Rows are points. Each copy is the shape, with its points in the same order, stretched, turned, moved and blurred by noise. Is it also mirrored, or only turned?
In the rows, zero is written as 128.

Shape (7 x 3):
[[114 152 101]
 [119 128 141]
 [115 157  93]
 [155 106 106]
 [152  93 165]
 [123  92 137]
 [178 143 116]]
Copy 1 (7 x 3):
[[141 158 171]
 [140 108 132]
 [145 171 177]
 [105 152 121]
 [121  85  80]
 [ 98  98 125]
 [156 176 105]]
Copy 1 is: only turned
Copy 2 (7 x 3):
[[133 161 123]
 [125 139 150]
 [137 165 116]
 [ 97 131 115]
 [101 105 154]
 [ 93 137 160]
 [134 112  89]]
Copy 2 is: only turned
Copy 3 (7 x 3):
[[188 127 118]
 [128 153 133]
 [190 115 110]
 [115 119  84]
 [ 56 148 127]
 [ 96 163 116]
 [132  80 109]]
Copy 3 is: only turned

Shape (8 x 4):
[[ 98 150 129 114]
 [148 119 122  98]
 [176 155 111 126]
 [123  88 114 142]
 [102 124 143 173]
 [103 151 136 177]
 [106 164 153 144]
 [135 137 146  94]]
Copy 1 (8 x 4):
[[117 151 132  96]
 [122 137 170 146]
 [170 123 157 143]
 [ 99  97 113 137]
 [118 125  69 120]
 [137 127  68 103]
 [139 167 104 114]
 [126 171 165 139]]
Copy 1 is: only turned
Copy 2 (8 x 4):
[[142 135 128 168]
 [121 170 110 114]
 [107 117  82 105]
 [ 86 163 140 143]
 [113  95 164 182]
 [121  74 145 185]
 [152  96 143 165]
 [150 159 128 117]]
Copy 2 is: only turned
Copy 3 (8 x 4):
[[143 111  98 136]
 [152 129 167 150]
 [118 127 169  85]
 [128 173 141 171]
 [127 175  80 124]
 [113 160  70 100]
 [145 132  74  97]
 [174 118 136 135]]
Copy 3 is: mirrored

Shape (12 x 6):
[[200 140 107 122 127 149]
 [106 144 117 102 152  73]
 [128 152 122 158 123 148]
 [111 124 165 117 129 132]
 [167 123  99 119 117 160]
 [110 119 150 139 118  32]
 [156 119 128 101 136 156]
 [107 126 106 145 114 123]
 [142 175 156 149 101 109]
 [137 121 102 146 155 154]
 [132 118 107 141 141 139]
 [123 127 114 159  75 145]]
Copy 1 (12 x 6):
[[154  94 191 107  88  78]
 [169 171 118 103 178 135]
 [159 103 142 147 118 147]
 [106 127 125 154 129 134]
 [130  86 190 116 130  91]
 [142 155  70  44 138 181]
 [116 104 171 142 131  80]
 [141 107 134 112 163 154]
 [162 141 146 112  68 172]
 [153  83 128 148 151 104]
 [144  92 129 129 152 114]
 [120  83 164 103 127 168]]
Copy 1 is: only turned
Copy 2 (12 x 6):
[[107 121 117  90 174 146]
 [118 114 164 109 116  71]
 [154 122  89 143 121 149]
 [138 167 126 141 142 128]
 [110 113 132 116 155 165]
 [162 101 187 153 142  75]
 [ 96 146 131 110 159 141]
 [149  98 141 156 116 144]
 [189 141 105 117 152 132]
 [106 103 100 151 117 133]
 [114 104 122 151 122 134]
 [177 105 134 165 140 187]]
Copy 2 is: only turned

Shape (11 x 6):
[[105 113 145 133 101 105]
 [153 141  90 134 148 153]
 [155 152 137 132 136 143]
 [100 160 131 138 140  98]
 [155 150 123 122 106 156]
 [178 108 102 115 132 175]
 [114 141 114 107 132 143]
 [ 83 124 155 165  88 125]
 [ 71 114 171 184 109  90]
 [174 127 128  97 148 159]
 [159 121 114 132 100 119]]
Copy 1 (11 x 6):
[[165 155 137 100  92 130]
 [120 103 118 142 160 140]
 [106 127 120 140 117 136]
 [129 150 123 105 107 188]
 [129 125 104 161 119 112]
 [127 104 125 152 169  88]
 [136 145 100 123 148 141]
 [165 136 103  90  56 129]
 [162 143 134  61  36 156]
 [102 134 127 146 165 111]
 [159 118 153 149 120 112]]
Copy 1 is: mirrored
Copy 2 (11 x 6):
[[118 169 122 121 137 101]
 [149  86 133 117 117 134]
 [116 106 136 139 107 126]
 [115 141 143 136 155 150]
 [133 114 143 129  92 128]
 [155  81 126 108  87  94]
 [148 113 156 123 128 122]
 [100 179 141  99 127 119]
 [ 67 195 128  98 160 121]
 [142  86 131 136 101  94]
 [130 130 107 123 110 127]]
Copy 2 is: only turned
Copy 3 (11 x 6):
[[126 104 162 121 145 131]
 [104 155 108  77 125 152]
 [105 166 108  86 122 101]
 [125  97 114 102 178 106]
 [ 97 186 134  68 131 126]
 [116 181 132  77  78 163]
 [143 135 125  90 151 138]
 [101 124 160 150 164 125]
 [109  79 150 177 165 107]
 [140 172 116  73  86 122]
 [ 93 141 153  75 116 145]]
Copy 3 is: only turned
Copy 4 (11 x 6):
[[130  95 131 149 103 162]
 [157 136 135  63 149 112]
 [157 153 121 120 153 117]
 [120 155 143 136  81 135]
 [183 129  97  93 142 126]
 [160 106 115  62 191 123]
 [130 136 121  89 122 163]
 [178 109 153 160  93 177]
 [134 114 189 197  87 168]
 [130 137 103  96 188 131]
 [146  94 108 107 133  99]]
Copy 4 is: mirrored

Shape (11 x 8):
[[140 121 118 136 155 120 111  94]
 [128 192 130 167 109 153 141 124]
 [102 121 142 141 112 157 154 114]
 [170  95  91 121 157 106  59  80]
 [126 119 114 126 150 100  87 145]
 [180 107 103 110 210 141  82  89]
 [159 140 156 172 112 140 135 138]
 [164 121 122  94 159 106 134  87]
 [121 108  96 166 139 100 141 144]
 [134 110 130 149 182  86  84  96]
 [129 155 155 148 112 147 136 147]]
Copy 1 (11 x 8):
[[125 107 136 141 109 133 109 178]
 [ 90 169 131 130 183 119 114 136]
 [ 96 138  87 150 138 142 169 141]
 [162  77 159 113  89 110 103 215]
 [130  74 142 105 112 139 121 137]
 [108 100 166 110  76 130  80 214]
 [121 156  99 104 182  79 129 133]
 [144 110 151 138  78 107  96 164]
 [143 113  98 133 111 169 134 143]
 [136  61 127 133  96 131  91 169]
 [ 98 144 116 111 167 106 139 110]]
Copy 1 is: mirrored
Copy 2 (11 x 8):
[[133  99 111 120 121 139 145 126]
 [116  82 118 121 148 115  70 131]
 [ 97 104 133 125 159 112 145 134]
 [151  84 116 138  87 172 156 118]
 [160 135 133 105 116 150 129 122]
 [165  74 117 115  83 121 169  85]
 [ 78 123 117 118 109 137  86 142]
 [137 111  95 135 101 116 154 139]
 [136 158 112 121 146 143 124 105]
 [137 117 103  89 108 171 157 134]
 [104 116 132 111 130 117  93 142]]
Copy 2 is: mirrored
Copy 3 (11 x 8):
[[139 129 116 111 101 156 141 113]
 [149 122 149 143 167 141 125 152]
 [157 159 120 147 139 113 150 144]
 [115  96 104 104  42 162 128  98]
 [103 140 107 113 104 147 102 103]
 [107 127 110 138  72 217 152 100]
 [164 133 100 173 140 149  92 168]
 [155 159 140 115  81 169 127 123]
 [148 143 106 119 129 123 105  86]
 [128 115  89  76  79 168 139 102]
 [144 148 124 163 152 144 106 163]]
Copy 3 is: only turned

Shape (12 x 9):
[[ 91 144 122 146  97 117 146 102 164]
 [159 138 136  97 145 134 136  90 145]
 [165 108 134  91 142 150 137 136 170]
 [152 110 104 165 121 167  98  84 134]
 [129 161 106  97  95 113 157 135 126]
 [148 171 140 151 103 141  94 112 147]
 [147 106 102 118 162 107 153 135 154]
 [125 119 163 126 120 124 152 155 132]
 [126 161 106 156 143 160 101 115 110]
 [125 160 151 169 153 140 154 148 103]
 [ 97 176  95 124 167 140 124 151 131]
 [150 103 160 115 157 109 142 143  99]]
Copy 1 (12 x 9):
[[ 73 145  96 142  91 168 114  95 136]
 [126 129 104 132 102  58 121 137 139]
 [130 137 102 114 157  50 135 125 100]
 [143 153 139 115  90 138  79 172 130]
 [104  87 124 130 116 107 118  95 139]
 [ 89 138 131 188  83 153  80 152 118]
 [123 117  79 108 164  80 133 134 140]
 [136 113 109 144 132 110 157 120 104]
 [113 142 150 151 100 142 103 166 170]
 [122 111 129 149 105 133 156 185 142]
 [ 73 143 124 150 150 121 136 123 190]
 [181  93 102 139 136  72 156 148 130]]
Copy 1 is: mirrored
Copy 2 (12 x 9):
[[106 101 134 107 137 157 186 117 144]
 [114  79 134 122 104 124 144 115  89]
 [103  92  82 137 120 112 131 126 101]
 [173 112 116 138 146  99 158 118 135]
 [ 91  98 145 112 166 147 134 106 110]
 [143 135 121 110 136 129 169  77 104]
 [ 88  94 129 176 123 116 148 112 109]
 [ 93 139 105 143 113 146 127 114 137]
 [144 173 150 134 144  93 160 125 112]
 [100 211 154 150 106  95 140 106 155]
 [ 95 178 152 137 143 105 172 136  85]
 [108 134 127 169  90 132 102 118 116]]
Copy 2 is: mirrored
Copy 3 (12 x 9):
[[122 169 122 116 109 139 150 171 197]
 [137 105  85 139 116 169  93 143 140]
 [144  77  89 114 119 128 149 134 122]
 [190 149 123 164 142  74  89 132 142]
 [130 127 139  95 131 186 140 158 165]
 [167 159 134  80 112 120  92 169 142]
 [138 109  83 130 167 137 147 135 140]
 [122 132 104 110 103 152 165 138  95]
 [175 172 124 113 143 109  78 107 150]
 [165 183  93  95 118 168 116 123  98]
 [138 149 104  78 149 134 111  97 187]
 [123 115  87 148 132 159 127 113  50]]
Copy 3 is: only turned
Copy 4 (12 x 9):
[[111 159 156 137 170 109 114 174 117]
 [121 139 117 137  83 117 134 125  84]
 [105 140 102 153  70 118  98  61  92]
 [117 221 106  76 116 160 134 115 133]
 [ 79 114 107 156 109 125 105 185 111]
 [151 197 123  87 120 127 103 152 122]
 [102 112 102 157 125 172 102  89  85]
 [119 100 162 149 119 124 102 114 153]
 [146 181  84 119 145 161 150 152 147]
 [161 126 151 169 149 175 134 147 184]
 [144 131  61 182 177 139 138 148 115]
 [128  69 148 127 105 160 123 105 144]]
Copy 4 is: only turned
